Each row is a point. Each copy is the shape, with its points in the same order, turned, moved and blurred by noise. Some copies are also mirrored. Which?
In the rows, zero is written as 128.

Shape (5 x 2):
[[150  82]
 [139 161]
 [125 119]
 [ 70 131]
 [142 129]]
Copy 1 (5 x 2):
[[163  84]
 [137 161]
 [131 113]
 [ 77 118]
 [145 130]]
Copy 1 is: only turned
Copy 2 (5 x 2):
[[140 180]
 [159 103]
 [133 135]
 [ 86 105]
 [150 132]]
Copy 2 is: mirrored
Copy 3 (5 x 2):
[[168 105]
 [124 173]
 [126 128]
 [ 79 116]
 [144 149]]
Copy 3 is: only turned
Copy 4, 5 rows:
[[148  85]
 [128 162]
 [120 118]
 [ 62 124]
 [131 129]]
Copy 4 is: only turned

Shape (8 x 3):
[[159 136 161]
 [102 142 118]
 [189 182 130]
 [111 123 120]
 [134 133 122]
 [104 165 123]
 [175  82 156]
 [100 131 123]]
Copy 1 (8 x 3):
[[139 120 161]
 [104 100 101]
 [193  95 135]
 [106 119 109]
 [122 120 116]
 [120  82 100]
 [127 169 167]
 [101 109 102]]
Copy 1 is: mirrored
Copy 2:
[[168 124 138]
 [ 89 137 132]
 [173 175 117]
 [101 119 116]
 [116 128 121]
 [101 159 136]
 [171  77 111]
 [ 92 126 132]]
Copy 2 is: only turned
Copy 3 (8 x 3):
[[134 122 150]
 [ 80 121  98]
 [162 164 112]
 [ 91 105 109]
 [118 107 109]
 [ 87 149 100]
 [151  72 158]
 [ 82 111 100]]
Copy 3 is: only turned

Shape:
[[152  97  86  98]
 [117  89 137 152]
 [ 82 149  94 146]
 [108 142 112 147]
 [139 160 118 105]
 [104 128 157 128]
 [ 83  96 124 131]
 [104 158 100 102]
 [149  86  81 154]
 [130 122 123  94]]
Copy 1:
[[128  90  80 108]
 [105  96 145 149]
 [ 93 164 103 157]
 [113 145 119 151]
 [154 147 106 111]
 [119 138 159 128]
 [ 79 118 137 125]
 [116 167  99 115]
 [122  78  87 154]
 [134 123 120  99]]
Copy 1 is: only turned
Copy 2, 10 rows:
[[117  77 162  80]
 [131  88 134 153]
 [ 65 133 142 140]
 [ 99 134 143 136]
 [114 142 135  83]
 [122 126 100 134]
 [ 93  88 116 147]
 [ 74 137 130  93]
 [122  80 191 127]
 [114 108 119  90]]
Copy 2 is: mirrored
Copy 3, 10 rows:
[[154  94  79 142]
 [107 108 127 174]
 [ 73 148 100 125]
 [ 96 145 116 139]
 [142 135 124 102]
 [101 111 158 137]
 [ 80  92 119 150]
 [108 128 107  92]
 [138 121  76 188]
 [138  98 116 120]]
Copy 3 is: only turned
Copy 4 (10 x 4):
[[176 123  84  83]
 [143  75 123 133]
 [ 95 114  75 134]
 [114 122  91 139]
 [123 165 109 105]
 [110 106 140 121]
 [117  73 111 104]
 [100 140  87 101]
 [184 106  71 134]
 [133 130 110  87]]
Copy 4 is: only turned

Shape:
[[131  79 132 120 126 128]
 [129 160  91 130 106 144]
 [103 158 139 157 109 141]
 [114 157 130 122 140 136]
 [101 129  96 123 119  34]
 [158 155 132 115 106  60]
 [127 154 142 120 125  62]
 [120 156 136 136 116 136]
 [102 126 132 152 131 132]
 [208 161 120 124 105 148]
 [103 151  96 181 122 112]
 [102 130 128 161 152 137]]
Copy 1:
[[141  84 157 113 118 151]
 [111 132  84 118  97 122]
 [102 143 115 160 118 126]
 [124 149 109 110 142 135]
 [ 75 112 147  58 135  76]
 [112 167 164  70 104  96]
 [ 99 159 154  80 133 106]
 [112 145 116 130 120 127]
 [114 115 127 144 131 117]
 [172 169 122 105  53 134]
 [102 120 107 142 117  72]
 [129 109 119 150 147 117]]
Copy 1 is: only turned
Copy 2:
[[129  99 131 115 140 100]
 [143 145 117 156  93 153]
 [107 148 162 163 112 148]
 [116 160 127 138 133 148]
 [ 61 131  67 162 101  84]
 [ 61 117  85 119  89 144]
 [ 54 136  97 130 113 130]
 [111 146 143 143 115 151]
 [112 134 146 160 138 124]
 [136  99 114 108  92 202]
 [107 131 124 205 115 138]
 [117 137 143 168 157 133]]
Copy 2 is: mirrored

Shape (11 x 8):
[[113 111 157 148  98 121  94  91]
 [154 114 149 156 180 128 111 135]
 [149 161 113 123 137  97 162 154]
 [127 123  78 116 119 121 142 149]
 [125  86 172 150  89 115 106 112]
 [162 144 103 152 127 141 165 164]
 [123 125 183 122 163 169 115 101]
 [126 163  90 162 134 113 148 171]
 [138 134 129 125  82 133  86 110]
 [172 117 177 143 189 138 114 125]
 [145 141  82 156 114 108 159 117]]
Copy 1:
[[ 88 134 166 153  94 153  90 109]
 [128  97 188 141 172 128  97 137]
 [145 134 134 109 159 113 158 110]
 [131 110  94 122 132 144 144 128]
 [101 109 179 152  78 146 102 127]
 [177 123 132 147 156 146 163 115]
 [114 139 199 101 145 185  82 133]
 [137 143 116 153 169 120 168 132]
 [122 146 131 149  91 151  84  99]
 [142 106 213 123 168 132  82 128]
 [129 112 116 149 144 147 159  80]]
Copy 1 is: only turned
Copy 2, 11 rows:
[[154 111 103 153 102 137  86 123]
 [159 156 153 136 178 146  93 121]
 [128 169 116 119 160 109 171 130]
 [ 91 163 138 123 119 109 143 140]
 [173 103 126 155  98 145 103 140]
 [126 195 142 141 138 142 169 119]
 [144 113 123 110 156 186  89  88]
 [103 187 117 161 159 119 159 139]
 [143 150  89 126  88 137  95 135]
 [182 149 151 112 184 165  95 107]
 [122 177 126 153 119  91 151 102]]
Copy 2 is: mirrored
Copy 3:
[[111 134 171 138 123 143  75  94]
 [129 113 145 155 181 132 146 121]
 [116 137  92 112 122 102 150 149]
 [117 124  69 129 102 122 126 109]
 [128 144 181 142 114 134 103  73]
 [127 135  98 149 102 134 174 153]
 [ 93 107 169 110 167 181 130 114]
 [108 157  73 154 123 114 136 152]
 [143 129 139 125 100 156  76 115]
 [136 104 167 135 193 141 155 130]
 [104 115  98 153  90  97 122 146]]
Copy 3 is: mirrored
Copy 4:
[[107 119 128 123  99  72 129 125]
 [153 119  97 140 153 109 138 181]
 [186 123 141 176 151 149 138 115]
 [156  80 135 142 142 153 107 101]
 [102 111 138 126  86  87 151 144]
 [166 123 106 163 130 175 137 123]
 [142 164 108  84 151  99 143 153]
 [151 119 122 197 155 159 105 111]
 [139 121 131 125  86 104  92 121]
 [171 140  97 119 149  99 159 196]
 [157  91 100 175 131 130 128  84]]
Copy 4 is: mirrored
